Every row gives one point. Before rounding, the points of a table are all equally far from one centre. They may lie mostly on one side of it. Write the centre, to within rounding.

Points (6 x 3):
[[ 16  52   7]
 [ -3  -1  58]
 [ 15   6  37]
 [  8   4  54]
 [-15  -2  62]
 [ 17   9  31]]
Centre: [-21  39  37]

Points, 14 rows:
[[ 35  -4  21   8  17  56 -48  -9 -43  38 -35]
 [ 61   1   8 -27 -10  22 -39  14 -38   5 -36]
 [ 26   8   8 -18  23  56 -53   4 -27  -2 -37]
 [ 36   9  52 -23   2  39 -63   3 -35  29 -50]
 [ 40 -23  22  -2   7  36 -60 -22  -5  38  -3]
 [ 32  27  10 -14 -15  23 -66  11  19  12 -29]
 [ 59   1  32  -9  -5  54 -67  -8 -25  14 -23]
 [ 11 -15  32 -14  16  34 -80  -7  -4   9  -7]
 [ 35  17   2 -20  14  25 -75 -10 -36  17 -39]
 [ 34  10   3 -21  -2  53 -36  14 -42   3 -44]
 [ 51  -6  36 -44   1  30 -36  -7 -38  31 -34]
 [  5 -11  22 -23   1  34 -38  26 -32  -7 -50]
 [ 40  21  36 -36   6  56 -21 -38 -29 -13 -34]
 [ 48 -13  32 -13   8  59 -51  -2 -12  22 -19]]
Centre: [ 16  17  33   1  -8  15 -30 -15 -25   8 -14]

Points, 31 rows:
[[ 36  20  26  25   7  -8 -12  29 -12 -11  12  -6  22 -12   4  19   2   5
   66 -20  24  -7  44  29]
 [ 31  43   2   9  -9 -22 -11  22 -16  12  26 -21  16   0  15  21  21 -16
   53 -18   9  19  13  13]
 [ 23  33  45  24  20  -9  -8  20  -3  19  25  -6  12   2   8   0  36   3
   51 -11  10  13  19  23]
 [ 29  -1   7  33  -1  -9 -12  12  10  26  15 -27   6  -2  26  31  12  19
   60   5  21   2  33   6]
 [ 40  13   6  21  13  -3 -17  14 -17   5  12 -34  13 -18  17  17  10   6
   67 -10  31  -1  25  -4]
 [ 38  27  -3  55   7  -3 -33  23 -17  -9  21  -7  22  12   5  16   3   1
   56   2  11  10  20  28]
 [ 28  39   4  21   2   6   5   0  -2  34  16 -25  13  13   5   8  32  -4
   61  -3  24  -8  32  18]
 [ 26  36   9  39  23  -4 -18  33 -17   3  22 -15  22  14  17  18  15  -6
   63  -6  15   6  24  22]
 [ 10  23  -9  37  12  -2 -13  40  -2  20  21  -2  18 -12  20  20   0  -7
   58 -10  21   7  23  16]
 [ 33  22  14  32 -10  -5   1  28 -30   4  32 -18  21  18  20  25  18  -5
   51 -20  16  13  35  18]
 [ 29  28  -4  39  -4   5   1  30 -25   2  11 -10  12  -2  -9  30  13  -9
   70  -2  25  10  32  18]
 [ 30  29  19  35  12 -21 -11  28 -11  20  24 -21  27   5  -3   9  29   0
   57 -13  20  -2  23  14]
 [ 21  26  22  39  15   4  -4  24   3   2  32 -21   9  -4  12  19  17  21
   71  -7  15  18  33  13]
 [ 32  39  21   7  18   6 -12  43 -11  10  16 -28   5   1   6  16   9   2
   60  -4  17  17  24  29]
 [ 31  27  -5  44  13  -7 -10  14   4   8  20 -22  22  -1  19  15  45  -2
   68  -6  20   2  16  24]
 [  8  25  16  20   6  10 -17  20 -13  -2  31 -22  12  -1  19  16  22  12
   95 -24   6   4  18  31]
 [ 39  19  13  45  15 -12 -16  14  -6  17  17 -11  16   8  12  27  23   2
   77 -26   3  -4  23  44]
 [ 41  22  24  43   4  -1 -16  25 -17  17  15 -22  21   8   9  22  29   5
   61   6  16  14  15  13]
 [ 20  25   4  43  22 -23  -3  23 -13  17  26 -36  12  -1   9  12   9  -1
   49 -17   9   5  37  19]
 [ 30  38  14  37  11   2   6  24  -4  10  21  -2  17  -3  21  22  14  18
   49   7  34   7  33  37]
 [ -1   8  11  39  35 -22  -6  26   8   1  14 -12   2  16  21  15  20 -12
   48 -12  18   7  24  26]
 [ 52  14  13  39   8 -17 -11   9   2   8   6 -37  29  -4   6  28  19   3
   60 -25  20   1  13  29]
 [ 42  41  15  19  -6   8  -5  11 -17   5  13 -26  26   7  23  29  -5  -2
   47 -11  14  15  24  10]
 [ 32  30  17  41  19  -7   0  11  -8  10  16 -22   6  20  13  24  26  10
   69  -4  28  -4  27  37]
 [ 21  32  16  44  20 -10  -3  31  -7   4  19  -5  21  17  12  37   7   8
   55  14   9   8  26  36]
 [ 29  36  11  53   7  -8  -6  26 -21  -3  23  -4   8  -1  16  28  15  -4
   58 -20  21   8  13  26]
 [ 15  14  28  33  13 -10 -24  38 -21   9  19  -5  17  17  16  20   5 -17
   43 -25  22 -11  16  26]
 [ 33  32  14  50   1   5 -13  26 -10  -4  12 -16  18   9   0  24  27  -8
   50 -19  -5  -3  29   5]
 [ 29  39  12  31   1   7  -8  25  -1   3  16 -20  16  11  17  35  16  15
   63 -21  23  19  27  38]
 [ 41  28  19  39  15   0 -13  18 -13  11  21  -4  15  17   5  42  24  11
   62 -18  18   6  22   3]
 [ 38  27 -11  41   1  10 -20  39 -11  15  15 -10  22  -3   8  17  14   0
   68   2  22   1  14  29]]
Centre: [ 17   0   2   9   8   7  -7   0 -12   0  21  -8  10  -3  -2  22  16   8
  37  -7   2  -1  10  32]
